Every row gives one point. Each copy is the shape, with its points in the same order, stretched, turned, moved and blurred by noise. Is it also mirrored, or only turned?

Shape (6 x 3):
[[6.9,-0.9,-7.2],
[-1.0,-0.8,2.5],
[1.5,1.5,-3.4],
[3.8,4.6,0.6],
[2.7,5.4,0.4],
[-1.6,-2.7,-0.7]]
Copy 1 (6 x 3):
[[6.5,-5.0,-11.4],
[-0.8,3.1,1.3],
[3.7,-3.6,-2.6],
[8.9,0.9,0.8],
[8.5,-0.4,2.3],
[-3.2,-0.3,-1.6]]
Copy 1 is: mirrored
Copy 2 (6 x 3):
[[-5.6,-3.1,-4.0],
[1.6,3.7,-1.4],
[-1.6,-2.0,-0.4],
[2.8,-1.5,-4.5],
[2.4,-1.8,-3.9],
[-1.5,1.4,0.7]]
Copy 2 is: mirrored
Copy 3 (6 x 3):
[[6.7,-8.0,-6.0],
[-1.6,1.6,2.5],
[2.4,-2.1,-4.6],
[-3.9,-2.9,-3.5],
[-4.4,-1.7,-4.9],
[2.9,1.3,1.2]]
Copy 3 is: mirrored

Shape (10 x 4):
[[-2.6,-1.1,8.3,0.4],
[4.9,-2.6,-1.6,2.6],
[1.5,-6.1,-0.8,2.6],
[2.4,-1.0,-1.6,4.3],
[-0.8,3.8,5.1,-5.3],
[5.4,-4.2,-0.5,7.3],
[-3.4,3.0,5.5,-3.9],
[-4.6,1.4,2.3,2.5],
[-0.9,5.1,2.9,-1.8],
[-1.8,0.7,1.2,-0.6]]
Copy 1 (10 x 4):
[[-7.8,2.0,-0.2,-0.4],
[5.5,0.2,0.6,0.9],
[3.3,0.0,5.1,1.2],
[4.1,-1.7,-0.5,2.7],
[-3.2,-0.2,-3.7,-6.9],
[4.5,1.5,1.2,5.9],
[-5.2,-1.2,-2.6,-5.1],
[-3.7,-4.2,-0.9,1.4],
[-2.0,-1.9,-5.4,-3.6],
[-0.5,-2.7,-0.3,-1.8]]
Copy 1 is: only turned
Copy 2 (10 x 4):
[[-2.0,8.5,0.5,5.6],
[-0.8,-6.8,-0.8,6.0],
[-6.0,-4.9,-0.8,6.1],
[-0.3,-6.3,2.9,4.6],
[2.3,7.4,-4.4,-0.9],
[-1.0,-8.4,2.9,10.3],
[0.4,9.0,-2.3,-0.1],
[-2.4,3.0,3.8,0.5],
[3.4,4.6,-0.5,-1.2],
[-1.6,1.7,-0.8,0.0]]
Copy 2 is: mirrored

Shape (11 x 6):
[[-7.7,-7.6,3.6,2.6,2.7,-0.8],
[0.7,2.0,-1.9,2.1,2.4,2.5],
[1.5,-0.1,4.3,0.0,3.4,1.3],
[-5.8,-3.7,4.5,0.5,4.0,-1.9],
[4.0,-3.7,-4.0,-4.7,2.3,2.6],
[-8.0,-6.1,6.3,-0.9,3.3,1.2],
[2.0,1.9,-1.6,-3.3,0.3,4.5],
[-6.5,-3.7,4.3,4.5,-0.9,2.2],
[3.9,-0.6,-0.2,0.2,-0.3,1.4],
[-0.2,-2.6,-0.3,-7.6,0.3,-3.6],
[-2.1,-1.5,-2.6,-1.7,2.6,1.3]]
Copy 1 (11 x 6):
[[0.2,4.5,6.9,-3.9,1.5,-7.5],
[-1.3,0.4,-0.5,0.2,-1.1,3.4],
[-3.1,0.8,2.2,2.1,-0.3,0.1],
[-1.5,6.4,3.8,-1.7,1.3,-6.0],
[-4.8,-3.0,-4.3,0.0,5.4,2.3],
[-3.4,4.4,5.4,-3.8,0.9,-9.1],
[-4.6,-3.4,-4.1,2.7,-2.3,1.3],
[1.6,2.6,5.9,-2.3,-2.1,-5.9],
[-0.6,-2.0,0.3,1.8,0.4,2.6],
[-4.1,0.5,-5.0,3.5,0.7,-4.8],
[-2.5,1.6,-3.2,-1.4,0.7,-1.2]]
Copy 1 is: mirrored
Copy 2 (11 x 6):
[[2.4,-0.7,3.0,10.6,0.4,11.6],
[0.9,-3.4,-0.1,3.4,1.9,-4.4],
[0.4,1.0,4.9,0.7,5.6,0.3],
[-0.1,2.4,3.2,7.4,2.7,8.8],
[7.9,-0.7,-2.2,-1.9,-2.0,-1.4],
[2.7,1.8,5.0,7.8,4.5,13.1],
[3.6,-2.4,-0.3,-3.3,3.0,-2.6],
[1.6,-4.9,5.1,8.4,3.8,9.2],
[3.0,-3.1,2.5,-2.1,-1.4,-2.6],
[0.7,2.1,-1.5,-6.0,-2.7,4.4],
[3.5,-1.6,-2.2,2.6,0.2,0.5]]
Copy 2 is: mirrored

Shape (11 x 8):
[[0.8,0.8,3.8,-2.9,-2.2,1.8,-1.2,3.5],
[-3.8,-1.7,5.1,-3.4,-2.3,3.7,10.0,0.0],
[-0.2,5.4,1.8,13.4,2.3,0.5,1.8,-1.0],
[-3.7,6.6,-3.7,-4.0,1.1,3.4,-0.8,-0.9],
[-0.4,-0.3,-3.3,-3.3,3.4,-3.8,-4.1,4.3],
[-3.7,5.6,-4.9,-0.5,-1.1,-0.7,-4.4,0.2],
[-1.5,-2.1,5.6,-4.6,0.6,-1.9,-2.3,-0.5],
[4.6,-2.0,-3.8,-1.4,1.9,2.1,1.4,-0.8],
[-3.3,-0.7,1.6,7.7,1.0,1.8,-4.3,1.9],
[3.1,-1.5,-2.3,-2.3,-2.5,-0.6,6.6,-0.5],
[-1.6,-0.9,-1.9,-4.6,-1.4,0.0,-3.4,-0.3]]
Copy 1 (11 x 8):
[[0.4,3.2,1.3,-1.8,4.8,3.5,-0.9,2.4],
[-9.1,4.0,9.7,0.8,2.8,4.8,-4.6,-1.9],
[4.5,1.9,6.8,5.6,-9.5,-7.1,2.9,-2.1],
[-7.6,2.8,5.6,-7.5,2.0,-3.8,5.9,-4.0],
[3.2,-2.3,0.3,-7.2,-0.3,0.5,2.5,3.5],
[-0.2,4.3,1.1,-8.5,-4.0,-2.6,6.2,-3.3],
[1.3,-1.7,1.0,-6.0,5.2,4.6,-5.4,-1.3],
[-6.1,-2.3,1.8,0.0,1.4,0.7,4.7,-0.2],
[7.7,-0.1,3.6,0.2,-3.0,2.4,4.3,-3.2],
[-7.5,3.0,3.0,1.6,-2.7,2.1,1.6,1.1],
[-2.7,0.7,0.5,-6.3,2.7,3.4,3.0,-2.2]]
Copy 1 is: mirrored
Copy 2 (11 x 8):
[[-2.8,1.3,0.2,0.5,-4.1,0.8,-2.9,1.0],
[-0.2,2.7,2.6,-13.1,-7.1,1.9,3.6,-3.9],
[-0.6,13.3,-1.3,0.7,7.4,3.0,2.2,1.4],
[-0.3,1.6,-1.2,1.9,-0.3,5.5,-5.0,-5.1],
[-3.9,-4.4,-0.9,1.6,3.2,3.5,-6.1,1.8],
[1.1,0.1,-3.1,4.7,2.1,4.8,-3.5,-2.3],
[-4.3,-0.6,3.4,-0.1,-0.1,-1.0,-3.1,-1.2],
[1.4,-1.0,0.9,-7.2,0.6,0.5,-6.9,-0.7],
[0.9,4.3,2.8,2.3,4.2,3.2,1.1,5.4],
[1.4,-1.9,-2.1,-11.1,-2.6,-0.9,-2.3,-1.9],
[0.5,-4.3,1.8,-0.7,-1.2,1.8,-4.1,-1.5]]
Copy 2 is: only turned

Shape (12 x 9):
[[0.2,1.1,3.5,-1.7,1.3,3.6,-4.5,-4.3,4.6],
[-3.6,1.4,-1.9,1.8,-4.4,-1.7,-1.3,-5.2,-6.1],
[-3.5,1.4,-4.1,4.4,-10.1,5.3,0.6,2.6,-2.2],
[-3.5,5.7,-0.1,2.7,-2.5,0.3,0.4,-4.9,1.5],
[2.6,1.1,-5.6,0.9,0.1,0.6,1.2,-1.1,-0.9],
[1.0,-7.4,4.3,-5.5,-7.8,-2.1,5.4,-2.8,4.0],
[-2.3,0.1,3.0,2.2,5.8,0.3,-0.2,-1.4,-2.8],
[3.1,-0.7,4.3,-2.1,-4.8,-3.6,0.2,0.8,0.2],
[2.2,-3.1,0.8,1.3,-2.8,-4.2,4.9,1.5,2.1],
[-1.2,6.1,-2.3,2.4,-1.5,4.3,3.6,1.5,-7.9],
[1.1,-3.4,-0.9,1.4,-5.3,-3.0,0.7,-1.2,0.8],
[-1.7,-6.1,-3.3,-6.1,-10.6,-7.4,4.0,4.0,4.4]]
Copy 1 (12 x 9):
[[0.2,-3.6,1.6,0.7,4.4,1.5,-0.9,6.2,-0.8],
[0.4,-4.2,2.6,5.9,-2.6,1.4,3.1,-1.8,0.3],
[-4.7,2.6,3.4,7.5,-4.0,4.1,2.2,-1.5,6.9],
[-3.9,-4.8,2.1,1.4,1.1,3.3,-2.1,-2.1,2.0],
[0.3,1.0,1.7,-3.1,-2.7,0.2,0.6,-1.8,2.2],
[-7.6,4.7,5.0,-0.1,4.4,1.1,4.8,1.1,-4.4],
[3.2,0.8,-3.6,2.4,2.8,-2.8,-1.0,0.8,-1.7],
[-4.3,3.1,2.5,2.8,-1.5,0.8,-0.1,0.2,-4.1],
[-5.4,4.0,0.8,-1.2,0.6,-3.0,0.5,-2.5,-1.7],
[2.9,4.3,0.6,3.2,-4.9,3.7,-1.6,-6.1,5.1],
[-5.5,0.6,3.6,1.1,-0.2,-2.0,2.4,-0.3,-0.8],
[-8.4,4.3,0.9,-2.5,-3.0,2.7,9.4,-0.4,-4.2]]
Copy 1 is: only turned
Copy 2 (12 x 9):
[[1.2,-1.3,-2.8,4.1,-9.6,-0.2,-1.0,2.6,0.3],
[4.1,3.8,-3.1,2.5,0.3,-0.2,-8.3,2.4,-6.5],
[0.1,3.7,-6.5,-1.5,3.4,-10.6,-8.6,5.0,-1.1],
[4.6,3.2,-1.2,0.3,-5.0,-4.9,-6.1,1.5,-1.6],
[0.9,2.6,-3.8,0.2,0.4,-1.8,-1.9,-3.3,1.1],
[-10.5,-0.2,3.0,4.3,-2.9,2.8,-5.0,5.9,-3.0],
[4.2,-0.8,-2.3,-4.2,-2.6,2.6,-0.2,2.1,-5.0],
[-2.0,1.6,2.9,4.5,-2.1,3.4,-1.7,5.9,-0.2],
[-2.7,1.4,4.2,-1.8,0.9,-0.5,0.2,2.7,-3.6],
[3.0,9.0,-8.7,-6.8,1.5,-3.7,-3.4,3.4,1.1],
[-2.2,0.4,1.2,3.0,1.5,-1.1,-3.5,2.0,-4.3],
[-8.9,-2.9,5.6,5.3,3.4,1.8,-11.6,5.2,2.6]]
Copy 2 is: mirrored
Copy 3 (12 x 9):
[[4.9,6.8,0.6,-0.5,-0.7,1.9,-3.7,1.5,-0.3],
[2.2,-5.6,0.9,0.8,-5.4,-2.5,-2.6,-2.8,1.2],
[-5.7,1.7,-1.3,0.9,-10.8,-3.3,0.9,-4.4,3.0],
[1.1,2.2,2.1,0.3,-3.5,-4.1,-5.1,1.6,2.5],
[-3.0,-3.1,-4.3,-3.2,-2.7,-1.2,-2.5,1.9,-1.8],
[2.9,5.6,-9.7,7.9,4.0,-2.6,-2.2,-7.9,2.9],
[1.6,-3.2,1.5,2.3,-0.5,1.4,2.7,5.1,-0.8],
[0.5,2.4,-3.3,3.2,2.1,-4.1,-0.1,-5.6,-5.1],
[-4.2,-0.1,-5.3,4.3,2.8,-2.6,-1.3,-2.0,-2.3],
[-2.1,-4.5,-1.4,-0.7,-8.1,-6.4,5.3,3.0,-0.5],
[-2.1,-0.1,-3.7,2.9,-0.8,-0.5,-4.0,-4.2,-1.4],
[-4.9,2.9,-7.5,2.4,6.3,-5.2,-1.1,-13.2,1.9]]
Copy 3 is: mirrored
Copy 4 (12 x 9):
[[4.2,3.9,6.9,-2.1,5.3,-0.8,1.4,-2.2,2.4],
[-6.7,-3.7,-0.7,-3.4,2.0,-0.1,5.2,4.3,-2.5],
[1.5,-8.1,-2.1,-6.0,-5.1,-0.5,9.2,-1.3,-1.2],
[-2.2,2.5,1.3,-1.7,1.2,2.6,7.4,-2.0,-0.6],
[-1.3,1.1,-1.0,-4.4,-4.6,-0.6,-0.6,3.2,1.0],
[7.6,-0.3,-6.9,-1.4,7.8,2.3,2.6,6.7,5.6],
[-1.7,1.0,5.1,2.5,0.6,0.6,-0.6,1.9,-4.7],
[-0.3,-2.8,-4.9,1.3,4.0,-3.3,-0.8,0.7,4.0],
[1.6,-0.7,-7.4,0.2,-0.1,1.6,-2.3,1.8,1.1],
[-3.5,-2.6,1.7,0.8,-7.7,-3.7,7.2,2.9,-3.6],
[0.0,-2.7,-6.2,-3.7,2.2,0.6,-0.8,2.0,1.2],
[0.1,-7.6,-10.7,-4.0,1.1,6.2,0.6,5.8,10.7]]
Copy 4 is: only turned
